Each row is a point. Each copy is the shape, with its points in the same order, stretched, turned, moved and blurred by noise. Some copies are also mirrored. Which?

Shape:
[[  1  -9 -24]
 [ 10 -48  12]
 [-29  12  30]
 [-26   3  33]
 [ 33  35  50]
 [ 12  -8  -8]
 [-25 -53  37]]
Copy 1 (7 x 3):
[[ 16   8 -24]
 [ 50 -16  17]
 [-18 -42  13]
 [ -4 -38  18]
 [-22   1  74]
 [ 16   4   1]
 [ 50 -58  22]]
Copy 1 is: only turned
Copy 2 (7 x 3):
[[  1  -7 -13]
 [-36 -45  15]
 [-22  26  54]
 [-27  14  58]
 [ 47 -18  95]
 [ 14 -18   4]
 [-78 -31  41]]
Copy 2 is: only turned

Shape (10 x 6):
[[ -9  37 -22 -42 -45 -16]
 [ 50  15 -42  49  50 -32]
 [ -9  19  -4  51  -8 -11]
 [ 17  34 -65  36  24 -30]
 [-85 -40  -4 -17  -5  61]
 [-16 -46 -18   5 -19  67]
 [ -1  44 -16   5 -40 -21]
 [-53  -5  13 -36  27  90]
 [-24  36  23 -38 -40  35]
 [-10  -1  34 -50  24  -9]]
Copy 1, 10 rows:
[[-28   8 -22  18  -1 -41]
 [ 57   4   7  56   0  43]
 [  8 -17  27  43 -22  13]
 [ 16  21 -16  72 -25  26]
 [-60  34  28 -69 -39  18]
 [-51 -21  10 -44 -22  43]
 [-14  -3  -4  33  10 -28]
 [-62  64  40 -52   1  18]
 [-56  12   2 -13  31 -32]
 [  6  33  -4 -42   5 -43]]
Copy 1 is: mirrored
Copy 2, 10 rows:
[[  7   1  17  12 -69  21]
 [-37 -67 -20  86  42  27]
 [  4  24   1  56  15  13]
 [-30 -32 -24  95  -5  34]
 [ 25  64 -86 -33  -1  23]
 [ 60   8 -70  -7  18  29]
 [  9  13  26  43 -41  19]
 [ 10  43 -64 -52  16  75]
 [ 27  42  19 -29 -36  46]
 [-36 -18  -4 -45   5  17]]
Copy 2 is: mirrored
Copy 3, 10 rows:
[[-44  41 -30 -51 -28   4]
 [ 43 -23   1   1  64 -20]
 [-19 -21  17  24  17  -9]
 [ -5 -15 -27  -5  49 -24]
 [-55 -25 -67  56 -37  85]
 [ -3 -24 -51  47 -46  24]
 [-36  23   2 -24 -12 -23]
 [-31  41 -49  63 -22  89]
 [-46  60  -5   1 -41  27]
 [  3  21  -1 -32  -1  80]]
Copy 3 is: only turned

Shape:
[[-25  17  17  -9 -27 -40  41 -37]
 [ 42 -25 -51  31 -19  36 -16 -32]
 [ 16 -11 -53 -12 -40  55   7 -31]
 [ -5  12  24  -9 -23 -13 -19  22]
 [-58  18   8 -31  23 -39  13 -32]
 [-19   7  11 -38 -14 -13  11 -18]
 [ 14  -2 -79   9 -43  49  -2 -35]
 [ 31  48  19  25   1  44   2  33]
 [-61  12   0  -3 -13 -37  30   9]
 [-52  -7  32   2 -11   6  22 -16]
 [ 26  -6   0  -7   6  13  25  29]]
Copy 1 (11 x 8):
[[-43  39  -2 -63   1 -34  12  -5]
 [ 41  41 -16   6 -60 -17  10 -70]
 [ 16  85  12 -14 -57   3  -5 -48]
 [-18  -7  -5 -11 -37 -21   8  21]
 [-58  16   2 -24  55  -2   1   2]
 [-34  27  -2 -36   1  -1  -6  12]
 [ 17  95  19   3 -52 -17   1 -69]
 [ 37 -34  42  -9 -47   0  35  -8]
 [-56  31  -3 -15  10 -19  40  14]
 [-55  15  -2 -32 -18   9  26  -9]
 [ 31   1 -14 -19 -23   7  33  10]]
Copy 1 is: only turned
Copy 2, 11 rows:
[[-47 -23  15 -18 -41   4  38   8]
 [ 38 -12 -45  65  -6  15  11 -18]
 [ 27  -1 -64  16 -17  32   0 -13]
 [  6   4  28 -31 -22 -20  -8   6]
 [-78  -9  14 -22 -23 -26 -15  21]
 [-27 -14   6 -35 -24  -8  -6  -5]
 [ 27  17 -82  43 -11  24  14   1]
 [ 37  -7  31   2  42  26 -20  43]
 [-49 -12  11 -12 -49 -16   4  51]
 [-48 -10  30 -19 -52  32 -28  16]
 [ 34 -51  -1   4   1   2 -16  30]]
Copy 2 is: only turned

Shape:
[[  1  32 -24 -25  34   4 -14 -26 -44  12   3]
 [-25  27   0 -29  13  26 -37  16 -43  28  30]
 [-25 -31  -1 -10  13  -1  29  45  24  33  29]
 [ 49 -31  30 -62   5   3 -45 -22  -6  20  34]
 [ 33 -22  -8  26 -28 -16  11  42 -16   3  38]
 [  9 -32  29 -24 -20  23  20  -7  29 -47  22]
 [ 23 -40  14  -2 -41  22  20 -20 -35  38 -40]
 [-16 -29  10  23  31  16 -24  10   1  18   8]
 [-19  19 -57 -25  -8 -40 -22 -17 -22 -46 -43]
 [ 51 -33 -21  21 -46  -1  30  62 -18   1 -22]
 [ 48  36  -5 -12 -19  -9 -43  -3  -6   6  -6]
 [-13 -19  16 -33   5 -47  19   8 -43 -45 -21]
 [ 42   6   1 -13  11  29  -2   1   8  19 -10]
 [ -5  45  -7 -28 -11 -34 -23  -1 -49   7 -26]
 [ 41 -26  17 -21 -16 -35   0 -26  32 -31  23]]
Copy 1:
[[-10  22 -19   0  10 -36 -18 -42 -18  27 -10]
 [-56   7   2 -13 -12 -44 -38   9 -12  36 -12]
 [-23 -60  22   6 -40 -25  40  45 -10  25   5]
 [-33 -24  -1 -77  14 -25 -10 -13 -27 -39  25]
 [ -1 -19  -9 -11 -26  17  18  38 -59   2  58]
 [-17  -6 -18 -14 -16  17  40  28  31 -51  47]
 [-22   3  -9 -49  -8  65  13  23 -30  37 -26]
 [-60 -42  21  19 -31   0  28   4 -26  -2 -14]
 [ 31 -11 -57  31   2  -9 -60 -31  18 -12   0]
 [ 21 -38 -21 -11  16  58  20  67 -79   1  26]
 [  4  -5  12  -1  41  11 -46 -12 -27  -4  26]
 [ 43  15 -50   3 -46 -24  -6  -1 -19 -58 -13]
 [-14 -19  16 -11  48  20  21   9 -28   5   4]
 [ 21  29  -8   7  -5 -18 -64  -9 -18  15 -15]
 [ 27 -17 -10 -23 -20  12  15 -19   2 -60  67]]
Copy 1 is: only turned
Copy 2:
[[  4   5  17 -28  33 -18 -36  11 -10  35 -26]
 [-14  36  57 -39  25   5  -4  39 -37  22  -5]
 [  6  26   8  32  31  18  35  -4 -84  19  14]
 [ 49 -44   3 -22   6  38   3  58 -34  -6  37]
 [ -1  10 -11  20 -24 -25  -6   8 -56 -42  29]
 [ 58  12 -34  14 -27  48  29  13 -14  -7  16]
 [ 12 -39 -15  48 -66  26 -20   7   0  29  20]
 [-13  -4  15  -8  23  42  10 -14 -38  -3  -6]
 [-22 -10 -31 -55  -7 -51  17 -25  44  68 -19]
 [-34  -9 -52  60 -51 -10   4  17 -29 -21  15]
 [-14 -21  -2 -17  14  -9 -22  40  29 -25  26]
 [ 26 -20  -5  -2 -27 -26  65  -5 -13  50 -35]
 [  1 -11 -18  28  25  38 -22  33  -5 -10   5]
 [-16  -9  32 -24   3 -47   8  22  22  39  -8]
 [ 63 -31 -36   0  -9   2  16   5  -3 -19  39]]
Copy 2 is: only turned
Copy 3 (15 x 11):
[[-27  -1 -15 -13   7   2   7  35  46   5  53]
 [-18  25  36   6  44  41   8  35  43 -26  45]
 [-39 -24  34  23   8  31 -19  18 -56 -12  -8]
 [ -7 -81  46  26   6  79  74  12  35  32  23]
 [ 17 -68  14   3  -5  37 -22   7 -12 -56 -14]
 [ -8 -55  25 -38   1  48  22 -75 -18  32 -12]
 [  6 -31  33  46 -77   6  30 -36  22 -13  24]
 [-28  -5  -4  61  37  39  -5  -2   4   4  14]
 [  3 -33  14 -34   6 -55 -45  -2  65  44   8]
 [-15 -79  24  10 -53   3 -26 -16   9 -69 -54]
 [ 16 -26  15  -4   4  25  19  19  48   1 -29]
 [ -8 -77  23 -17  14 -61  19 -26  22   9  45]
 [-42 -21  -5  10 -19  36  28   0  17   1 -24]
 [ 15  -2  32  -6  11 -46  11  28  53  -7  28]
 [ 30 -95  14 -18  -5  30  29 -27 -16  51 -14]]
Copy 3 is: mirrored

Shape, 15 rows:
[[ 24 -41   0  -4 -39  34  67  -7 -18 -25  -5  28]
 [ 24 -17 -25   1   3  30  44 -23 -18 -10   5  73]
 [ 33  19  19  -2  50  37  32  29  23   4 -11  12]
 [ -3 -30  -5   0  28 -15  10  15 -25   4  29 -22]
 [ 46  21  10  16  12  27  16  -8  -1 -20  -9  -3]
 [ -9  -7  52 -15  22 -20 -14 -28  -7  10   7  -3]
 [-18  15  -9  12  29 -16  -6 -32  -6  -6  15 -15]
 [ 37 -48 -28   9 -25  14  27 -40   0  27 -11  32]
 [ -8  -4  34  42  15 -45  24  -8  -5   5   1   0]
 [ 13 -25 -21   1 -31  24  36  22   2   3  -8  35]
 [  6 -34 -13  23 -36  37  21  -4 -48  13 -22  44]
 [-31  -7   1  -9  52 -36 -12  -4   9 -23 -25 -26]
 [ -7  15 -22 -18   0 -25 -24 -10  17  -7  22  12]
 [-43  22 -15 -20  25  -4  16 -14  15  16   8 -27]
 [-41 -14  21  22  40  -5 -22 -12  30 -13  24 -24]]
Copy 1:
[[ 30 -29  -8 -49  17   4 -24 -11  22 -32   8 -65]
 [ 54   8 -44  -3 -11 -14 -26  -5  22 -10 -10 -38]
 [-56  32 -35 -48 -26  -1   3  14  17  38 -40 -25]
 [-36 -30 -22  14  13   0   8 -16  36 -28  -7  15]
 [-21  30 -16 -38  22 -28  -2  20  28   0 -21 -12]
 [  1   1   8  18   4  13  32 -32  -3  -5 -42  39]
 [ 19   4 -24   6   8 -13  34  -7  39 -13  -6  43]
 [ 57 -20  10  20  39 -12 -24 -21  44  11   6 -53]
 [ 14   0 -18   7  31 -11  57 -39 -11 -25  -1   4]
 [ 22  -7  10 -15 -20  -8 -19   7  14  -9  20 -57]
 [ 44  -8  31   3 -18 -51 -28 -14   9 -44   4 -50]
 [ -2 -52 -12  17   8 -20  56   1  10   3 -29  40]
 [ 22  -2 -12  30 -14  29  19  30  20  19   7  41]
 [ 13  -7  -6 -36 -30   8  19 -15  44  22   9  46]
 [-10   0 -15  15   0  12  67  -5  51 -15 -24  29]]
Copy 1 is: only turned
Copy 2, 15 rows:
[[ 62 -19 -42 -50 -33  -7  43 -31  32  43 -37 -63]
 [ 95  -9  -8 -48 -39  48   1 -18  22  -5 -28 -26]
 [ 25 -38 -18 -31  45  21 -32   7  -6 -48  32 -41]
 [ -7   6 -44  -6   3  -1 -17 -14 -21   1 -28   1]
 [ 19 -47   3 -12  13 -15 -29  -6  12  -6   5 -27]
 [-52  -8 -18  -5  27  23 -24 -26  39   3 -11  28]
 [ -6  -5 -11  12  -3   3 -20   1   5 -16  -1  52]
 [ 71 -42 -28 -48 -38  38  17 -65  -9  33 -35 -11]
 [ -2  -2 -38  35  15  13 -39 -42  57  17  -4  37]
 [ 65 -10 -28 -28 -26  36  36 -28  -5  32 -12 -63]
 [ 60   9   5 -11 -46  24  41 -68  10  23 -19 -57]
 [-20 -26 -45  38  52   8   6  -9  12 -30 -39  40]
 [ 10   2 -13  11  -7  47 -10  17 -10  17 -19  14]
 [  4   5 -26   0  23  14  20  22 -19 -19  14  44]
 [-67 -21 -48  28  -9   6  -7   2  16 -34  10  17]]
Copy 2 is: mirrored
Copy 3, 15 rows:
[[ 48 -67 -20  46  12   5   5   2  16 -18  16 -48]
 [ 55 -59 -27 -11  30 -22  14   7   3   0   5 -52]
 [-41 -58 -48  -1  27  13  30  21   5  25  -1 -16]
 [  2  -4  18  39  39 -11  12  10 -15  31  25 -18]
 [-20 -37 -17   7   7   0   3  -4  20   1 -17 -44]
 [ 19  -3  37  10  -9 -17  18  -7  -1  19 -15  23]
 [  0  30   8   5  15 -31   6  -8 -18  -8  -9  10]
 [ 74 -22 -11  15  30  21 -14 -11  25   5  -3 -53]
 [ 17  14   8  33 -24 -13  20  -4 -30  25  -8 -23]
 [ 36 -50 -25  19  18  15 -16  11  -7  -1  24 -37]
 [ 72 -59  16  30  11 -11 -23  20 -10   6 -23 -48]
 [-12  33   4  21  -6 -34   8  25  10   5  11  15]
 [  7  14   9 -24   8 -10 -11 -14  -7  -8  31   7]
 [-13  29 -14   5  26  -7  24  13 -31 -37  -1  56]
 [ -7  37 -14  27  16 -35 -23 -35 -27  28  15  42]]
Copy 3 is: mirrored
Copy 4:
[[-13  14  33  25 -16 -15   7 -47  79 -51  13  11]
 [ 22 -22  -8  18 -11   9  -1 -29  77 -53   8  -3]
 [-23 -23   5 -25  -3  11  -7 -27  59   2  66  12]
 [-19  -1  12  46  -6  17 -28  28   6  -9  11 -13]
 [ -4  27   4 -20 -28   3  -5 -32  31  10  32   3]
 [ 17 -10  29   3 -15   0 -19  24 -15  12  -5  13]
 [ -1   3   1  15   8   7 -17  42 -29  -1  13 -30]
 [ 24   6  -6  10   9   7  -1 -23  76 -19 -42 -15]
 [ -7  21  16  32   8  19  31  10 -21  12  16  12]
 [-33  -7  -7  17  -4   3  10 -39  54 -42  -1   9]
 [-12  17  -8  20  11  28   1 -30  37 -65 -15  25]
 [-33 -15  12   1   7  -1  -8  89  -9 -14  30 -23]
 [  0 -23 -20   1 -31   1 -14  23 -26  -9 -20 -34]
 [-23 -25  18  -1  32   3 -16  30 -27 -13  22 -45]
 [-23  -8   3  21  22 -26 -15  48 -25   9  32   0]]
Copy 4 is: only turned

Shape:
[[ 30  16 -14 -30 -73 -36  16 -31   5  24 -30  13]
 [ 11  -9 -14   4 -10 -39  46  11 -59  17   2  17]
 [  2 -64  -6   4  43  32 -14 -14  38 -17  43  -1]
 [-19   4  18  -3  -6   3   0 -31 -15 -12  11   1]
 [  9   0  32  -9 -44  -2 -50  46  -1  15 -31   6]
 [  4 -21  38  65 -29  -5  22 -26 -23  41  38 -28]
 [-20  -3   8 -26  27  -5   0  51  17  -5  31 -10]
 [ 16  57 -22 -48  28  57 -13  22 -32 -15 -21  -8]
 [-27 -29  19 -36   1 -18   5  -3  17  12 -39  42]
 [-13  11 -61  24 -36 -42  34 -10  14 -51 -51 -22]
 [ 26  21 -51   2  18 -29  46  -9   3   9 -59  -6]
 [-32 -14   2  -5 -19 -16 -21   7   1 -12   7  63]
 [-14 -21  -7   0 -64  -7  56  13   1  23 -15   3]
 [-31 -12   4 -38  19  12  17  -4  39  65  30  70]
 [ 45 -20  39  57  19  29  -4  -4  12   4 -13  -6]
 [-11   0  32 -18   0 -18  15  20   0 -45   4  65]]
Copy 1, 16 rows:
[[ 12  16  18  29  27  -4  50 -35  53 -31  13  45]
 [-44  72   8  35 -66  11  44   1  17  35  54  -1]
 [-28  -7 -56  27 -16 -13 -77  13 -64  27  28   8]
 [ 10   7   4  10 -35 -36   2  26 -22   0  -4   7]
 [-40 -24 -28 -76  22   4 -21  19  24   5 -12  11]
 [ -3  53 -45 -12 -39 -80 -25  -4  -5  18  17 -31]
 [-41  18  18 -11 -33  27 -54   4 -34  11  34   7]
 [ -6   8  50  16  18  22  10  28 -13  54 -28  52]
 [-33 -16 -14  20 -60   4   4  11  12 -36  -5  15]
 [-18 -40  76  80  47  13  67 -68  -2  23  47 -26]
 [-29  -6  58  95 -13  14  51 -27  41  40  37   9]
 [ -9  26 -29  -9 -32  22  -6  32 -25 -26   5 -13]
 [-19  39 -14  19 -19   6  20 -80   7 -13   9   3]
 [  3  81 -59  28 -81  18 -52   4 -19 -65 -37   3]
 [ -1 -45 -46 -20 -24 -48 -43  23  21  69   9   3]
 [ 16 -11  -7  -2 -84  24   5  36  -1   0  29  11]]
Copy 1 is: only turned
Copy 2, 16 rows:
[[ 14  28  33  19  34  21 -31 -20 -23 -13   1  11]
 [-11  66  43  -4 -38  53  14   2 -38 -23 -18   6]
 [-59 -60   2 -31  19 -34  16 -16  11  10  34 -49]
 [-32  -6  29   9  18  27  25 -25  25   8  -3  -7]
 [  5  59 -35   4 -19   0  -4  -7  46  18   8   7]
 [-19  -1  79   0 -29  -4  32 -44   9  -1  28   9]
 [-27  10 -25 -26 -16 -14  25 -36  -5   9 -32 -11]
 [  2  -3 -12  23 -57  50 -14  -1  -1  16 -72 -14]
 [-36  29 -23  -9  27   2   8  13  24 -24   7   6]
 [ 47  -3  40  55  37  19  29  20 -63  24 -19  -2]
 [ 47  -6  37  16 -17  42  -8  32 -70 -26 -48  13]
 [-52  14 -21 -14  35  15  17   2   9  22  29  10]
 [-14  38  24  33  -1 -14  -7 -15 -25 -20   4  17]
 [-77 -43 -23 -45  13 -29 -30 -30 -22 -22  20  34]
 [ -6 -32  53 -15 -40  -8   3  21  21  24  12   1]
 [-60  21   7 -32  18  19  17  20   5  30 -12   6]]
Copy 2 is: mirrored
Copy 3, 16 rows:
[[-18  18  29 -27 -30  -4  60  20  -1 -33 -16  13]
 [ 47 -15  15  -6   6  -4  32  26  18   5  44  30]
 [ 27  -6 -37   7   5 -57 -20  14  -5  24 -31 -28]
 [ 15  -9  -4 -10   2  -8   5  10  36  16 -14   3]
 [-14  26  71  20  -2   6  21 -36 -23 -31 -14 -15]
 [ 68  -5  16 -44  30  -8 -40  61  14  10  -6   4]
 [ 26   0  -8  32 -24   8 -10  -2  -6   7  39 -25]
 [-24  31 -29  31  10  10   7 -46  39 -22  36  13]
 [-18  -7  23 -26 -35 -28  31 -35 -11 -14   5 -28]
 [ -2 -14 -34 -29 -32  28  20   5 -18  13 -35  41]
 [ -7  -6 -43 -45   7  19  25   3 -21 -17  14  21]
 [ -6   1  40   4 -27 -25  28 -18  11  27  -8  -4]
 [ 31  22  21 -45 -45   3  -3 -19 -12 -26  23  19]
 [  1  38  11 -19 -35 -48  -4   1  10   6  60 -38]
 [ 33   4   2 -44  55  -1  -9 -14 -24  16 -49 -28]
 [ 13  13  16  -1 -31  -9  49 -46  17  33 -10 -19]]
Copy 3 is: mirrored
